Each point is reached from the start by the listed moves, each made 0, 1 or 2 times, or once backwards (-1), plus a little noise. Is the number of moves made odd or even? Then give how often each move was made.
In the rows, 128 means zero.

Moves:
(1): [160 108]
(2): [152 172]
Start: [117 111]
Points:
[203 111] => odd (2, 1)
[174 132] => even (1, 1)
[124  50] => even (1, -1)

Moves:
(1): [151 129 135 123 129 135 122 119]
(2): [125 160 120 113 119 128 133 131]
(3): [118 131 149 120 124 136 126 133]
(4): [138 138 138 152 138 133 122 130]
(5): [123 131 132 119 150 111 127 132]
(6): [123 129 116 125 140 155 131 132]
(7): [134 125 130 131 130 134 156 123]
(8): [141 117 126 128 124 123 134 155]
Start: [130 144 140 121 122 123 113 135]
Points:
[144 134 120 106  64 104 194 182] => odd (-1, 1, 0, -1, -1, -1, 2, 2)
[129 180  85  77 136 177 125 100] => odd (1, 1, -1, -1, 0, 2, 0, -1)
[121 190 141 138 186 113 116 192] => even (-1, 1, 0, 2, 2, 1, 0, 1)
[107 197 111  95  99 202 194 177] => even (-1, 2, 1, 0, -1, 2, 2, 1)
[132 249 209 108 170 138 148 121] => even (1, 2, 2, 2, 2, 0, 2, -1)

Moves:
(1): [150 121 134 129 123 131 124 125 126 138 138 123 132 121 125 136]
(2): [137 159 121 127 136 124 131 142 130 123 131 117 140 132 115 134]
(3): [128 134 155 119 128 120 136 132 132 129 126 127 124 137 132 123]
(4): [131 139 137 161 114 118 119 119 120 112 115 129 121 131 125 130]
(5): [131 126 134 134 156 124 130 125 130 127 136 137 122 137 129 136]
(6): [117 130 131 137 129 149 124 136 124 129 134 123 129 128 124 132]
(7): [128 125 126 138 127 128 146 127 129 124 133 116 131 126 132 127]
(8): [132 120 129 137 128 125 127 155 129 134 121 130 134 134 134 129]
(9): [122 115 129 120 137 137 130 115 177 143 123 132 134 109 122 137]
(10): [123 139 126 136 131 118 130 116 126 161 127 127 120 135 128 114]
(11): [119 126 136 131 125 117 124 145 134 125 150 138 135 124 133 124]
(12): [131 132 125 133 120 138 139 131 125 127 131 154 129 127 133 137]
(13): [122 121 133 127 128 130 127 122 125 126 126 134 163 129 125 128]
(14): [134 133 121 128 120 133 124 115 144 120 134 132 132 154 138 132]
Start: [140 131 122 123 100 127 134 132 129 138 139 135 136 147 122 127]
Points:
[152  80 113  94  63 227 136  48 195 174 168 113 187 146 125 153] => even (2, -1, 0, -1, -1, 2, 1, -1, 1, 0, -1, 0, 1, 2)
[188 119 132 201  38 108 123 124 136  71 186 175 195 141 135 169] => odd (2, 0, -1, 2, 0, -1, 1, 0, 0, -1, 2, 1, 1, 1)
[115 159 165 187 101  85 155  93 121 101 196 206 102 243 178 106] => odd (-1, -1, 1, 1, 2, 0, 1, -1, -1, 1, 2, 1, 0, 2)
[134 231 149 114 158 122 170 161 108 185 176 197  79 249 148 116] => even (-1, 1, 2, -1, 2, 1, -1, 0, -1, 2, 0, 2, -1, 1)
[152 101 119 177 130 177 155  81 238 101 195 166 158 120 126 201] => odd (1, 0, -1, 1, 2, 1, 2, -1, 2, -1, 1, 1, 0, 1)
[173  90 127 113 100 153 178 134 197 220 134 150 105 167 162 136] => odd (1, -1, 1, -1, 0, 0, 1, 2, 1, 1, -1, 1, -1, 1)
[146 155 100 214  71 136  92  81 127 128  99 109 159 219 118 130] => odd (0, 0, -1, 2, 0, 1, 0, 1, 0, 1, -1, -1, 1, 2)
[145 119 195 138 143  94 150 187 160 134 159 179 175 217 157 138] => odd (0, 0, 2, 0, 2, 0, 0, 2, 0, 0, 1, 0, 1, 1)

Moves:
(1): [124 122 127 119 129 114 110 112 137 137 138 140 123 130 114 133 127 112
 117 139 116 123 127 118]
(2): [127 145 130 123 115 117 141 133 119 124 137 103 116 120 139 120 134 125
 133 135 109 140 125 140]
(3): [124 123 129 108 131 137 130 130 121 137 147 123 124 105 132 134 117 126
 130 115 134 121 113 142]
(4): [137 131 129 144 132 127 131 125 130 118 142 124 132 129 124 134 112 125
 140 136 124 122 113 139]
(5): [108 124 141 133 145 130 124 117 122 113 126 123 126 111 134 122 145 132
 134 133 131 129 131 127]
(6): [152 131 137 128 128 130 106 133 120 124 133 121 138 135 135 152 127 135
 114 121 125 134 138 128]
(7): [131 113 113 109 119 133 128 115 144 120 148 137 127 120 108 131 126 122
 119 128 138 148 138 129]
(8): [152 128 121 117 135 115 116 133 134 137 126 118 137 114 129 127 122 114
 124 111 127 114 141 126]
(9): [126 133 127 131 112 122 133 108 144 124 133 132 142 140 133 125 123 121
 143 120 120 129 133 131]
(10): [118 155 129 133 122 136 127 124 125 131 128 123 119 120 127 134 140 124
 141 130 132 122 127 124]
(11): [119 128 131 124 125 123 135 142 141 124 142 135 122 132 151 136 124 133
 136 132 142 125 136 115]
(12): [133 129 136 137 119 126 129 128 116 119 126 143 123 132 147 132 126 120
 134 119 128 127 133 110]
(13): [120 145 125 131 139 123 127 141 126 120 132 139 133 129 116 128 118 129
 111 109 116 146 137 120]
(14): [124 129 132 136 131 129 139 127 116 147 121 123 136 118 117 124 133 125
 126 149 132 147 134 136]
(15): [128 124 114 125 135 119 124 114 128 134 120 127 119 122 131 142 122 129
 131 135 121 132 128 130]
(16): [129 137 130 132 118 148 141 152 139 134 126 142 119 132 124 135 130 124
 129 139 105 125 127 135]
(17): [129 119 126 135 100 126 131 142 151 132 125 136 141 119 117 134 144 149
 114 151 127 122 120 137]
(18): [140 149 137 119 143 121 125 121 128 127 105 139 113 138 124 125 109 142
 135 140 133 121 123 141]
(19): [130 125 118 116 121 126 128 123 109 113 119 134 140 128 135 128 138 129
 137 130 119 125 113 113]
(20): [120 128 126 132 125 125 117 121 124 123 121 132 133 127 129 129 111 117
 128 139 134 136 144 130]
(21): [135 125 136 124 121 121 134 133 125 121 123 129 127 137 126 147 130 124
 129 128 132 125 125 131]
(22): [131 126 125 133 139 123 104 138 116 121 129 128 121 122 130 139 128 129
 151 122 125 139 117 130]
(23): [127 113 126 136 134 130 140 128 104 134 136 124 120 125 123 126 122 133
 140 116 125 111 137 127]
(24): [134 134 118 134 128 127 129 128 122 133 132 134 127 138 124 132 139 121
 133 133 125 119 127 143]
Start: [128 129 139 132 112 130 124 129 120 117 111 120 131 126 138 117 124 127
 123 136 143 129 123 131]
Points:
[222 162 143  64  94  88 101  85 169  72 176  88 156 133 125 116 100  55
  56   7 147 164 192 121] => odd (0, 1, 0, 0, 0, 1, 2, 2, 1, 0, -1, 1, 1, -1, -1, -1, -1, 0, -1, -1, 1, -1, -1, 0)
[ 75 126 110 142 184  84  89 156 116 112  53 193 108  98 150 112 138 207
 190 168 158  25 136 139] => odd (0, -1, 0, -1, 2, -1, -1, 1, 0, 0, 2, -1, 1, -1, 1, 0, 2, 2, 1, 1, -1, 1, 2, 2)
[ 89  91  91 117  51 150 172 154 151 128 186 205 133 113  98 112 151 161
 127 141  66  64  42 177] => even (1, 0, 2, 0, 0, -1, 0, -1, 1, -1, 0, 0, 1, -1, 0, 1, 2, 0, 1, -1, -1, 0, 1, 2)
[ 61 185 132 140  11  74 185 139 147 177 159 143 170  59 162 129 128 102
  77 159 122 163 111 112] => odd (1, 1, 2, 0, -1, -1, -1, 0, 1, 1, 1, 2, 2, 2, 1, -1, 2, -1, 0, 0, 0, -1, -1, 0)
[182 169 228  90  98 124 137 111 106  55 100 111 120  65 187 201  95 171
 105 178 178 166 107 196] => even (-1, 1, 2, 1, 2, 2, 1, 0, 0, 0, 0, 2, 0, 1, 1, 0, 1, 2, 0, 0, 2, -1, -1, -1)

Moves:
(1): [126 133 137 124 130 139 132 117 136 116 130 131 134 131 122 141 136 121
 124 129 137 128 123 124]
(2): [128 136 131 124 130 134 119 122 121 136 138 122 122 136 133 128 123 123
 137 140 132 126 127 138]
(3): [140 134 130 135 129 119 120 126 121 131 129 133 133 121 121 121 128 141
 143 127 127 134 128 134]
(4): [127 130 153 125 140 140 152 125 131 126 124 120 111 132 125 130 118 133
 135 152 126 113 118 136]
(5): [124 136 141 133 138 123 131 119 126 142 129 120 114 125 132 146 130 145
 127 149 128 129 125 129]
(6): [133 125 132 140 136 143 136 120 111 119 126 138 124 124 128 125 144 128
 126 116 128 137 119 131]
(7): [129 122 138 134 124 143 122 125 123 134 122 121 142 133 122 127 129 135
 126 132 130 128 131 125]
(8): [145 118 123 116 123 120 116 120 124 127 140 134 117 134 115 137 136 136
 149 146 122 138 135 131]
(9): [120 135 134 147 143 116 138 132 113 115 130 127 132 120 137 133 123 145
 128 118 127 117 140 125]
(10): [106 128 133 141 132 131 143 131 146 136 124 130 117 122 123 134 139 127
 115 131 129 138 127 125]
(11): [129 130 118 117 151 119 123 123 122 118 126 135 129 129 123 126 121 133
 116 132 134 114 136 112]
(12): [128 131 138 122 132 124 133 125 122 123 127 122 121 127 130 135 143 128
 129 129 129 123 140 130]
(13): [129 136 122 133 128 132 140 127 133 128 119 134 127 137 137 126 142 128
 136 131 112 130 125 132]
(14): [121 127 118 135 111 133 126 132 127 131 126 117 122 119 127 128 127 128
 131 135 128 119 120 135]
(15): [124 139 131 136 129 146 132 129 124 119 120 126 117 133 142 131 112 132
 137 130 116 121 141 122]
(16): [130 123 132 128 129 120 129 118 131 129 125 139 126 131 127 127 133 123
 129 127 119 126 127 116]
(17): [125 127 125 123 125 128 133 127 119 135 124 125 113 136 123 128 124 129
 119 123 124 123 124 142]
(18): [132 128 126 116 134 129 123 135 131 124 138 139 141 128 133 133 122 132
 125 125 146 111 125 127]
(19): [141 128 126 134 127 128 129 122 128 127 128 134 127 128 129 131 120 127
 126 131 122 128 136 133]
(20): [133 133 113 129 125 153 138 141 118 136 144 123 137 114 118 118 134 123
 134 127 126 115 126 127]
(21): [135 132 126 131 132 132 132 122 128 124 132 124 122 128 126 121 124 134
 127 127 123 122 129 131]
(22): [116 134 135 126 117 107 117 149 123 120 132 135 132 121 135 114 122 128
 114 127 106 127 124 131]
(23): [130 135 134 125 123 121 143 133 108 124 134 136 125 136 124 119 135 136
 102 126 136 129 119 140]
(24): [135 129 124 139 131 128 121 127 128 124 132 131 123 130 126 133 134 126
 134 128 128 135 122 122]
Start: [116 125 146 122 115 131 120 113 131 120 142 131 137 135 113 131 132 141
 112 136 120 121 144 135]
Points:
[160 133 157 208  51 242 155  66  71 121 110 149 149 136 122  93 155 152
  92 104 109 131 133 152] => odd (0, 0, 1, -1, 0, 2, 2, -1, -1, 0, -1, 0, 0, 2, 2, 2, -1, 0, 2, 0, 1, -1, 2, -1)
[140 159 105 176 186 115  69 108  81  99 200 139  79  78 129 154  78 194
 158 203  82  87 164  92] => even (-1, 1, 0, 0, 2, 1, -1, 1, 1, 0, 2, -1, -1, 1, 1, 0, -1, 0, 1, 1, 1, 1, -1, 2)
[174 123 168 133 115 197  91  56  45 117 133 127  64 159  92 134 124 188
 240 180  67 109 147 172] => even (0, 1, 2, 1, 0, 2, 1, 2, 0, -1, 0, 0, 0, 1, 2, 1, 2, 0, -1, 0, 0, 0, -1, 0)
[219 154  91 185 205  15 119  60  56  95 198 208 103 109  62 140 168 249
 130 160  64 150 176 106] => odd (0, -1, 2, -1, 2, 0, -1, 2, 2, 0, 2, -1, 1, -1, -1, 1, 0, -1, 2, 1, 2, 0, 1, 2)
[ 30 149 132 235  92 226 156 199  79 127 157  52 122  56 136 107 108 161
 105  91  89  60 137 151] => even (-1, 0, -1, 0, 0, 1, 1, -1, 2, 1, -1, 0, -1, 2, 1, -1, 1, 0, -1, 2, 1, 1, -1, 1)
